Each row is a point. A path goes straight from each point to the next, and from the last back to the first. The post is the endless flat space through its rows: a point in 2 columns, a line in 3, a plane in 4, and so on, so that a path can go around it. How many times does the path go around the post? Going back the other way cancels.

Post (1 x 2)
[[-0.11  0.05]]
Path (12 x 2)
[[-0.45  0.39]
 [-0.01  0.65]
 [ 0.28  0.15]
 [ 0.03 -0.30]
 [ 0.20 -0.39]
 [ 0.39 -0.08]
 [-0.04 -0.26]
 [-0.38 -0.51]
 [-0.53  0.15]
 [-0.32 -0.15]
 [-0.15 -0.72]
 [-0.65 -0.33]]
Times around: 1

Post (3 x 4)
[[-0.01  0.00 -0.36 -0.19]
 [ 0.16 -0.01 -0.61  0.10]
 [-0.15 -0.51  0.39  0.10]]
Path (26 x 4)
[[-0.29 -0.13 -0.53 -0.50]
 [-0.12 -0.33 -0.10 -0.28]
 [ 0.21 -0.04 -0.13 -0.27]
 [ 0.43  0.16 -0.49  0.20]
 [ 0.37 -0.83  0.34  0.15]
 [ 0.24  0.11  0.02 -0.66]
 [ 0.03 -0.40  0.42  0.21]
 [-0.09 -0.14 -0.16  0.85]
 [-0.60  0.16 -0.53 -0.49]
 [ 0.02 -0.66 -0.36  0.00]
 [ 0.22 -0.60  0.03 -0.38]
 [ 0.00 -0.04  0.42 -0.48]
 [-0.30  0.02  0.56  0.07]
 [-0.25  0.00 -0.24 -0.20]
 [-0.37 -0.02 -0.47 -0.77]
 [-0.08 -0.25 -0.78  0.04]
 [-0.31 -0.13 -0.54  0.58]
 [ 0.21  0.49 -0.11  0.06]
 [ 0.19  0.01 -0.01  0.06]
 [-0.41 -0.20  0.47  0.11]
 [-0.54 -0.19 -0.55 -0.13]
 [ 0.03 -0.68 -0.32  0.21]
 [-0.09 -0.27  0.00 -0.79]
 [ 0.67  0.17 -0.37  0.43]
 [-0.15 -0.11  0.22  0.10]
 [-0.26  0.03 -0.66  0.41]]
Times around: 3

Post (7 x 8)
[[ 0.19  0.09  0.80  0.19 -0.50 -0.19 -0.38 -0.04]
 [ 0.58 -0.03  0.37  0.41 -0.09 -0.30  0.23  0.25]
 [-0.43 -0.42  0.00  0.28  0.61  0.66 -0.07  0.15]
 [-0.23 -0.42 -0.25 -0.02  0.24  0.41  0.50  0.04]
 [ 0.27  0.04  0.11  0.31  0.13  0.28 -0.05 -0.65]
 [-0.58 -0.32 -0.90 -0.37  0.66 -0.23 -0.06  0.32]
 [-0.15 -0.40 -0.29  0.25  0.00 -0.42  0.10  0.24]]
Path (20 x 8)
[[ 0.82 -0.13  0.90  0.51  0.21  0.36 -0.18  0.01]
 [ 0.10 -0.35 -0.07  0.36  0.30  0.49  0.06 -0.09]
 [-0.26 -0.02  0.10 -0.30 -0.19 -0.32 -0.25  0.54]
 [ 0.01  0.08  0.51  0.40 -0.07 -0.24  0.61  0.09]
 [-0.80 -0.43 -0.33 -0.46  0.17 -0.14  0.07 -0.02]
 [ 0.17 -0.50 -0.09  0.38  0.46  0.27 -0.25 -0.08]
 [-0.13 -0.34  0.28  0.10 -0.25  0.37 -0.33 -0.12]
 [-0.09 -0.39  0.37 -0.17  0.40  0.14  0.46  0.48]
 [-0.65 -0.39  0.23  0.09 -0.45 -0.30  0.72  0.05]
 [-0.14  0.09  0.06  0.00  0.00  0.28 -0.26 -0.50]
 [ 0.57 -0.09  0.20  0.34  0.24 -0.04 -0.38  0.85]
 [ 0.16  0.03  0.28 -0.31  0.11  0.57 -0.25 -0.38]
 [-0.27 -0.28 -0.43 -0.44  0.37 -0.22  0.35  0.16]
 [ 0.02  0.00  1.06 -0.01 -0.11 -0.03  0.41  1.01]
 [-0.29 -0.37 -0.02  0.72 -0.02  0.85  0.04 -0.02]
 [ 0.53 -0.08  0.22  0.13 -0.01  0.15 -0.54 -0.25]
 [-0.21 -0.33  0.36 -0.29  0.06  0.31  0.25 -0.06]
 [-0.56 -0.02 -0.03 -0.28  0.15 -0.76 -0.01  0.20]
 [ 0.01 -0.06 -0.20  0.41 -0.10 -0.30  0.19 -0.06]
 [ 0.73  0.08 -0.52  0.56  0.32 -0.21  0.00 -0.28]]
Times around: 2

Post (8 x 9)
[[ 0.01  0.01 -0.22  0.38 -0.14 -0.36 -0.13  0.18 -0.04]
 [ 0.48  0.49 -0.90  0.16 -0.36 -0.41  0.25 -0.40  0.07]
 [ 0.27  0.55 -0.09  0.08 -0.03  0.23  0.11 -0.29 -0.10]
 [-0.13 -0.15  0.09 -0.16  0.42  0.39 -0.56  0.28 -0.05]
 [ 0.04 -0.39  0.06 -0.22 -0.24  0.34 -0.44  0.09 -0.18]
 [-0.31 -0.04  0.02 -0.31 -0.15  0.22 -0.04  0.47 -0.04]
 [-0.28  0.21 -0.21  0.18 -0.36 -0.29 -0.36 -0.08 -0.08]
 [-0.25 -0.35  0.01 -0.24 -0.03  0.68 -0.13 -0.01 -0.30]]
Path (31 x 9)
[[-0.02  0.45 -0.45 -0.31 -0.15  0.83  0.35  0.09 -0.27]
 [-0.63 -0.06 -0.71 -0.11 -0.20 -0.27  0.15  0.12 -0.67]
 [-0.17  0.14 -0.15 -0.21 -0.53  0.34  0.39 -0.41 -0.68]
 [-0.16 -0.45 -0.68  0.07 -0.46  0.03 -0.43 -0.06 -0.60]
 [-0.05  0.03 -0.39 -0.35 -0.42  0.88  0.33  0.06  0.06]
 [-0.11 -0.36 -0.07 -0.12 -0.01  0.35 -0.55  0.12  0.05]
 [-0.65 -0.26  0.70  0.00  0.25 -0.09 -0.24  1.11  0.07]
 [ 0.21  0.82 -0.50  0.05  0.36 -0.83 -0.36  0.16  0.29]
 [ 0.19 -0.33 -0.35 -0.20  0.22  0.14 -0.38  0.26 -0.29]
 [ 0.16  0.13 -0.28  0.19  0.08 -0.01  0.37  0.72 -0.07]
 [ 0.34 -0.64  0.17  0.05 -0.49  0.82 -0.02 -0.24 -0.35]
 [ 0.36 -0.02 -0.35 -0.46 -0.45  0.42  0.09 -0.36  0.28]
 [-0.42 -0.11 -0.26  0.11 -0.15 -0.62 -0.28 -0.22 -0.25]
 [-0.11 -0.27 -0.47 -0.24  0.04  0.11 -0.44 -0.28 -0.56]
 [ 0.43 -0.25  0.49  0.14  0.14  0.48 -1.05 -0.08 -0.55]
 [-0.33 -0.58  0.33 -0.03 -0.61  0.77  0.15  0.79 -0.31]
 [ 0.13 -0.10  0.40  0.01 -0.69 -0.12 -0.39  0.26  0.46]
 [-0.27 -0.62  0.15  0.23  0.06 -0.22 -0.69  0.12 -0.07]
 [ 0.49  0.39 -0.24  0.12  0.84 -0.05 -0.50 -0.21 -0.05]
 [ 0.26  0.32 -0.38 -0.26 -0.10  0.00 -0.60 -0.20 -0.26]
 [-0.15  0.29 -0.56 -0.14 -0.47  0.19 -0.01 -0.10 -0.15]
 [-0.14  0.21 -0.04  0.36 -0.23  0.08 -0.42 -0.17  0.08]
 [-0.19  0.27 -0.22  0.02 -0.59  0.19  0.17 -0.73  0.07]
 [-0.14 -0.76  0.10 -0.29  0.57  0.47  0.28  0.74  0.15]
 [ 0.00 -0.73 -0.11 -0.42 -1.04  0.58 -0.17 -0.02  0.23]
 [-0.04 -0.25  0.04  0.24 -0.49  0.44 -0.55  0.11 -0.07]
 [-0.16 -0.41 -0.66  0.04 -0.58 -0.19 -0.42  0.15 -0.53]
 [-0.08  0.20  0.00 -0.25  0.45  0.50 -0.33 -0.21 -0.36]
 [ 0.29  0.43 -0.30 -0.41 -0.10 -0.26 -0.18 -0.13  0.16]
 [ 0.19  0.21  0.01 -0.13  0.34  0.48  0.00 -0.32  0.29]
 [-0.25  0.35 -0.28 -0.48 -0.23  0.33  0.04  0.39  0.26]]
Times around: 2

Post (11 x 12)
[[-0.21  0.17 -0.75 -0.51 -0.21 -0.55  0.07 -0.36  0.49 -0.39 -0.24 -0.07]
 [ 0.20 -0.54  0.34  0.10 -0.11 -0.12  0.14 -0.24  0.50  0.06 -0.12  0.04]
 [ 0.07 -0.25 -0.25 -0.36  0.14 -0.05 -0.27 -0.21  0.00 -0.55  0.29 -0.29]
 [-0.31 -0.40  0.22  0.11 -0.18 -0.08 -0.21 -0.03  0.17 -0.42  0.13  0.27]
 [-0.30 -0.13  0.08  0.26 -0.22  0.49  0.17 -0.11 -0.10 -0.43 -0.26 -0.23]
 [-0.15  0.36 -0.20 -0.11  0.15 -0.41  0.23 -0.23  0.03 -0.52  0.09 -0.71]
 [ 0.00 -0.50  0.79 -0.26  0.05  0.49  0.04  0.13 -0.01 -0.28  0.08  0.28]
 [ 0.16  0.05 -0.03 -0.07  0.24  0.87  0.03  0.51  0.21  0.64  0.20  0.28]
 [-0.19 -0.06 -0.10 -0.29 -0.12 -0.08 -0.41  0.14  0.05  0.50  0.39 -0.11]
 [ 0.24  0.37  0.30  0.04 -0.36  0.62  0.59 -0.32  0.55  0.05 -0.20  0.07]
 [ 0.19  0.25  0.10  0.03 -0.29  0.30  0.08  0.07 -0.18 -0.38 -0.19  0.20]]
Path (26 x 12)
[[-0.03 -0.82  0.36  0.50  0.02 -0.37  0.67  0.58 -0.28 -0.32 -0.54  0.10]
 [-0.21 -0.12  0.54  0.43  0.11  0.60  0.20  0.28  0.22 -0.12  0.40 -0.32]
 [-0.25  0.12 -0.55 -0.48  0.14  0.11  0.03  0.37  0.16 -0.26 -0.24 -0.45]
 [-0.41 -0.02  0.62  0.29  0.42  0.46  0.86 -0.06  0.33 -0.64 -0.56 -0.36]
 [-0.40  0.46  0.00  0.33 -0.26 -0.26  0.30 -0.69  0.33  0.10  0.14 -0.44]
 [ 0.47  0.49 -0.16 -0.08 -0.18 -0.27  0.23  0.03  0.24  0.26  0.38  0.17]
 [-0.49  0.02  0.38  0.25 -0.39  0.36  0.35  0.15  0.61 -0.30  0.29  0.03]
 [ 0.08 -0.16  0.10  0.04  0.02 -0.06 -0.26  0.15  0.42 -0.22  0.18  0.46]
 [-0.20 -0.38  0.27  0.49  0.55  0.13 -0.21  0.14  0.21 -0.50  0.09 -0.17]
 [ 0.07 -0.11 -0.47 -0.05  0.48  0.07 -0.03  0.00  0.36  0.44 -0.28  0.37]
 [-0.59 -0.04 -0.33 -0.45 -0.01 -0.70  0.36 -0.20  0.16 -0.42  0.00 -0.15]
 [ 0.18  0.06 -0.43  0.00 -0.34  0.05  0.38  0.09  0.74 -0.22 -0.05  0.10]
 [ 0.58  0.03  0.05 -0.48  0.05 -0.26 -0.28 -0.30 -0.11 -0.67  0.01 -0.76]
 [-0.43  0.47  0.05  0.20 -0.37  0.58 -0.33 -0.07 -0.44 -0.21 -0.06  0.06]
 [ 0.33 -0.69 -0.02 -0.36  0.31 -0.21  0.26 -0.42  0.31  0.14  0.05  0.04]
 [ 0.08 -0.35 -0.17 -0.52 -0.31 -0.22 -0.41 -0.28  0.12  0.34  0.65 -0.37]
 [-0.21 -0.50  0.05  0.81 -0.16 -0.18  0.06  0.58  0.04 -0.37 -0.31  0.14]
 [ 0.11 -0.70  0.22  0.10 -0.09  0.59 -0.28 -0.21  0.59 -0.77  0.12  0.70]
 [ 0.51  0.05 -0.14  0.40  0.56  0.16 -0.31 -0.02  0.33  0.19  0.34  0.09]
 [-0.23 -0.02 -0.18 -0.26  0.21 -0.01 -0.83 -0.36 -0.58 -0.65  0.68 -0.36]
 [-0.82 -0.82  0.34  0.17 -0.31  0.60  0.09  0.01 -0.30 -0.55 -0.49  0.28]
 [-0.02 -0.58  0.32 -0.08 -0.26  0.47  0.54  0.00  0.08 -0.67 -0.05  0.04]
 [ 0.12  0.07 -0.29  0.17 -0.61  1.13  0.26 -0.13  0.23 -0.46 -0.57  0.05]
 [-0.39  0.97  0.25  0.25 -0.54  0.09 -0.18  0.12 -0.11 -0.28  0.00 -0.01]
 [-0.39  0.09 -0.06  0.27  0.60  0.34  0.06 -0.41  0.21 -1.00  0.12 -0.20]
 [-0.03 -0.10  0.56 -0.05  1.08  0.43 -0.32  0.43 -0.26  0.25  1.20  0.24]]
Times around: 5

Post (17 x 18)
[[-0.34  0.31  0.66 -0.06  0.21  0.22 -0.01 -0.04 -0.11  0.34 -0.04 -0.70
   0.03  0.21  0.21  0.18 -0.43  0.18]
 [ 0.32 -0.08 -0.28 -0.10 -0.33 -0.28 -0.19  0.02 -0.10  0.28 -0.40  0.30
  -0.08  0.02 -0.29  0.07 -0.32 -0.52]
 [ 0.03 -0.03 -0.18 -0.16 -0.16 -0.13 -0.54 -0.21  0.33 -0.15 -0.22 -0.31
  -0.44 -0.27 -0.33  0.46 -0.30 -0.25]
 [-0.05 -0.68  0.54  0.22  1.05  0.00  0.07  0.31 -0.02  0.39  0.46 -0.12
  -0.02 -0.16  0.25 -0.14 -0.62 -0.55]
 [-0.07 -0.14  0.25  0.35  0.16  0.12  0.36 -0.26  0.01 -0.32 -0.07  0.12
   0.25 -0.07 -0.30 -0.10 -0.53  0.20]
 [ 0.27 -0.99  0.47 -0.49  0.08  0.43 -0.14  0.03  0.01  0.19  0.02 -0.28
   0.31 -0.29 -0.11 -0.32 -0.07 -0.85]
 [-0.28  0.11  0.10 -0.08  0.25  0.28  0.04  0.31  0.07 -0.11  0.26  0.26
  -0.04 -0.05 -0.46 -0.36 -0.11  0.06]
 [ 0.94  0.11 -0.41 -0.12 -0.55 -0.07 -0.41  0.30  0.20  0.08 -0.31  0.18
  -0.52  0.17  0.01 -0.32  0.20  0.06]
 [-0.15  0.22 -0.12  0.40 -0.24  0.19  0.14 -0.15 -0.10 -0.26 -0.38  0.07
  -0.21  0.07  0.27 -0.50 -0.05  0.21]
 [ 0.17 -0.01 -0.06  0.08 -0.59  0.03 -0.43  0.29 -0.26 -0.05 -0.27 -0.31
  -0.50 -0.13  0.04 -0.18 -0.27  0.59]
 [ 0.20  0.09 -0.37  0.41  0.07  0.37 -0.58 -0.32 -0.23 -0.16 -0.21 -0.10
   0.14 -0.41 -0.13 -0.28  0.10  0.72]
 [-0.26 -0.46  0.28  0.48  0.98  0.40  0.09 -0.16 -0.65 -0.06  0.00 -0.23
  -0.37  0.05  0.04 -0.67 -0.53  0.24]
 [-0.20 -0.30 -0.13 -0.18 -0.01  0.42  0.01  0.06  0.28  0.09 -0.04 -0.12
  -0.03  0.20  0.45 -0.34 -0.20  0.56]
 [ 0.28 -0.47 -0.16 -0.03  0.50  0.16 -0.25  0.44 -0.41 -0.15  0.19 -0.29
   0.08  0.14 -0.24  0.24 -0.13 -0.62]
 [ 0.28 -0.01 -0.18 -0.46 -0.07  0.20  0.06 -0.19 -0.25  0.11  0.18 -0.15
  -0.14 -0.23  0.37  0.09 -0.20  0.11]
 [ 0.00  0.18 -0.28 -0.02 -0.17 -0.06  0.27 -0.06 -0.09 -0.13 -0.69 -0.60
  -0.35  0.05  0.32 -0.32 -0.14  0.61]
 [ 0.01 -0.59  0.75  0.10  0.37  0.58  0.35 -0.09 -0.27  0.04 -0.34  0.03
  -0.21 -0.57  0.37 -0.41  0.11  0.31]]
Path (26 x 18)
[[ 1.36  0.12 -0.03  0.03  0.19  0.17 -0.62  0.58  0.20  0.11 -0.33 -0.32
  -0.56 -0.22  0.52 -0.31  0.49  0.34]
 [-0.19 -0.12  0.25  0.28  0.30  0.23  0.06  0.15  0.24  0.06  0.16  0.01
  -0.07  0.12  0.00  0.00 -0.61  0.23]
 [ 0.45  0.06  0.17 -0.42  0.33  0.54  0.58  0.08 -0.06  0.31  0.33 -0.02
   0.11 -0.20  0.54 -0.35  0.32  0.34]
 [-0.58 -0.20  0.63  0.55  0.41  0.28  0.46 -0.57 -0.10  0.24 -0.29  0.21
   0.20  0.07  0.21 -0.52 -0.22  0.14]
 [ 0.49 -0.54  0.11  0.02  0.04 -0.40 -0.51 -0.57 -0.62  0.27 -0.22 -0.13
  -0.42 -0.27 -0.02 -0.36 -0.98  0.20]
 [-0.03 -0.20 -0.37  0.20  0.40 -0.42 -0.13  0.02 -0.62 -0.06 -0.59 -0.16
  -0.46  0.00 -0.30  0.28 -1.04 -0.18]
 [ 0.27 -0.31  0.48 -0.17  0.38  0.25 -0.17  0.17 -0.23  0.70 -0.07 -0.37
  -0.43 -0.32 -0.16 -1.03 -0.45 -0.21]
 [-0.39  0.07 -0.07  0.58  0.00  0.49 -0.15  0.16  0.20 -0.70  0.10  0.33
   0.04 -0.21 -0.51 -0.42  0.40 -0.31]
 [-0.79  0.00 -0.67  0.89 -0.13  0.04 -0.03 -0.96 -0.05 -0.09 -0.96  0.53
   0.19  0.02  0.10 -0.30 -0.40  0.79]
 [-0.48 -0.02 -0.60  0.06  0.49  0.14 -0.63 -0.39  0.01 -0.22 -0.26  0.52
   0.00  0.11 -0.47 -0.01  0.15  0.09]
 [ 0.54 -0.61  0.23  0.25  0.24  0.06 -0.73  0.53 -0.24 -0.09 -0.44 -0.89
  -0.15  0.13  0.12 -0.06 -0.29 -0.05]
 [-0.25 -0.39  0.13  0.25  0.48  0.69  0.25  0.53 -0.07 -0.28 -0.48 -0.86
   0.19  0.15  0.32 -0.33  0.36 -0.23]
 [ 0.23  0.17 -0.13  0.01 -0.17 -0.20 -0.38 -0.19  0.48  0.59 -0.40 -0.54
  -0.49  0.39  0.36  0.15 -0.44  0.04]
 [ 0.76 -0.29 -0.38  0.79  0.19 -0.43  0.02 -0.03 -0.22 -0.32 -0.42  0.08
  -0.18 -0.50 -0.21 -0.26  0.05  0.63]
 [ 0.61 -0.40 -0.12  0.21  0.10  0.35 -0.64  0.79 -0.03 -0.16 -0.16  0.27
   0.24  0.19  0.02 -0.45  0.73  0.42]
 [ 0.24 -0.18  0.48  0.24  0.27 -0.03  0.62  0.19 -0.49 -0.27 -0.29 -0.21
  -0.01  0.30  0.43 -0.19 -0.34  0.22]
 [ 0.05  0.42 -0.18  0.98  0.13 -0.55 -0.43  0.35 -0.97  0.13 -0.34  0.36
  -0.27 -0.19 -0.50 -0.17 -0.13 -0.14]
 [ 0.24 -0.09  1.02 -0.05  0.24 -0.13  0.27 -0.25 -0.55  0.33  0.01 -0.39
  -0.34 -0.25 -0.02  0.55 -0.65 -0.31]
 [-0.18 -0.39  0.26  0.76  0.36 -0.02  0.03 -0.12 -0.55 -0.33 -0.30 -0.04
  -0.32  0.13 -0.19 -0.68 -0.61  0.04]
 [ 0.18  0.17  0.21 -0.29 -0.37 -0.05  0.20 -0.12 -0.04  0.40 -0.23 -0.07
  -0.05  0.04  0.13 -0.78 -0.58  0.32]
 [-0.48 -0.04  0.04  0.23  0.12  0.55 -0.07  0.39 -0.44 -0.12  0.05  0.19
  -0.42 -0.11 -0.25  0.00 -0.53  0.15]
 [-0.13  0.45 -0.48 -0.13 -0.11  0.31  0.05 -0.18 -0.17 -0.22  0.43 -0.20
  -0.08 -0.10  0.12  0.11 -0.07  0.19]
 [ 0.02  0.54 -0.57 -0.06 -0.55  0.21 -0.75 -0.26  0.06 -0.22  0.43  0.05
  -0.39  0.48 -0.07 -0.09  0.05  0.00]
 [ 0.43 -0.30  0.33 -0.60 -0.18  0.23 -0.25  0.12 -0.09  0.39 -0.01  0.12
  -0.24 -0.37  0.11 -0.40  0.13  0.46]
 [ 0.74 -0.36  1.37  0.36  0.49 -0.30  0.55  0.38 -0.49 -0.01 -0.47 -0.59
  -0.39 -0.34  0.28  0.41 -0.77  0.05]
 [ 0.29 -0.29  0.91 -0.21  0.12  0.21  0.44  0.10  0.45 -0.14 -0.21  0.17
  -0.08  0.13 -0.58  0.07 -0.47 -1.08]]
Times around: 4
